Rows are points. To make a cloud, some directions were put in groups of two or more. Within a group, all points are equally far from the middle, so they leave a hole (a ring in 2 directions, a hollow ball in 3). The other directions are filled evenly. Then the cloud was stretched, turned, moved and blurred a little. Count the holes, and give their numbers of directions, smallest first.

Cloud (15 x 2)
| +0.44 | -0.02 |
| +0.48 | -0.47 |
| +0.20 | -0.01 |
| +0.05 | -0.37 |
| +0.36 | -0.03 |
| -0.43 | -0.43 |
| +0.51 | -0.29 |
| -0.43 | +0.37 |
| -0.18 | -0.27 |
| +0.05 | -0.15 |
| +0.18 | -0.43 |
| -0.10 | -0.18 |
| +0.28 | +0.27 |
| +0.00 | +0.08 |
| +0.30 | +0.23 |
Holes: 0

Cloud (20 x 3)
| -0.14 | -0.08 | +0.39 |
| -0.20 | +0.52 | -0.21 |
| +0.22 | -0.33 | -0.16 |
| -0.33 | +0.14 | +0.27 |
| -0.15 | +0.28 | +0.34 |
| -0.19 | -0.37 | -0.26 |
| +0.25 | +0.47 | +0.27 |
| +0.37 | -0.39 | +0.05 |
| -0.16 | -0.32 | -0.41 |
| +0.43 | +0.46 | +0.19 |
| +0.46 | +0.11 | -0.23 |
| +0.29 | -0.23 | -0.25 |
| +0.12 | +0.12 | -0.49 |
| +0.20 | +0.28 | -0.35 |
| -0.05 | -0.38 | +0.01 |
| +0.51 | -0.07 | -0.20 |
| -0.02 | +0.28 | -0.53 |
| -0.42 | +0.44 | -0.01 |
| -0.28 | -0.30 | +0.06 |
| +0.05 | -0.14 | +0.51 |
Holes: 1 (2)

Cloud (30 x 4)
| -0.25 | -0.14 | +0.44 | -0.25 |
| +0.41 | +0.07 | +0.24 | +0.17 |
| -0.51 | +0.08 | -0.24 | -0.24 |
| -0.20 | -0.22 | -0.21 | -0.38 |
| -0.21 | -0.04 | -0.42 | +0.14 |
| +0.31 | -0.27 | +0.06 | +0.08 |
| -0.09 | -0.26 | -0.24 | -0.33 |
| +0.02 | +0.43 | +0.36 | -0.36 |
| -0.21 | -0.34 | -0.15 | -0.01 |
| -0.15 | +0.26 | +0.70 | +0.21 |
| -0.15 | +0.44 | -0.34 | +0.27 |
| -0.22 | +0.31 | +0.10 | +0.51 |
| -0.48 | -0.02 | +0.24 | +0.28 |
| -0.26 | +0.21 | +0.65 | +0.29 |
| -0.24 | +0.53 | +0.25 | -0.35 |
| +0.31 | +0.01 | +0.36 | -0.31 |
| +0.32 | +0.08 | -0.08 | -0.38 |
| -0.08 | +0.03 | +0.42 | -0.41 |
| +0.35 | +0.30 | +0.16 | +0.11 |
| +0.09 | +0.15 | +0.83 | +0.11 |
| +0.26 | -0.26 | -0.01 | +0.04 |
| +0.33 | +0.16 | -0.17 | -0.01 |
| +0.36 | -0.12 | +0.20 | +0.38 |
| -0.28 | +0.20 | +0.58 | +0.02 |
| -0.24 | +0.26 | -0.29 | +0.34 |
| -0.13 | -0.20 | -0.39 | -0.28 |
| -0.11 | +0.38 | -0.24 | +0.35 |
| -0.36 | +0.12 | +0.58 | +0.17 |
| +0.26 | +0.25 | +0.00 | +0.30 |
| +0.11 | -0.21 | +0.17 | +0.71 |
Holes: 1 (3)
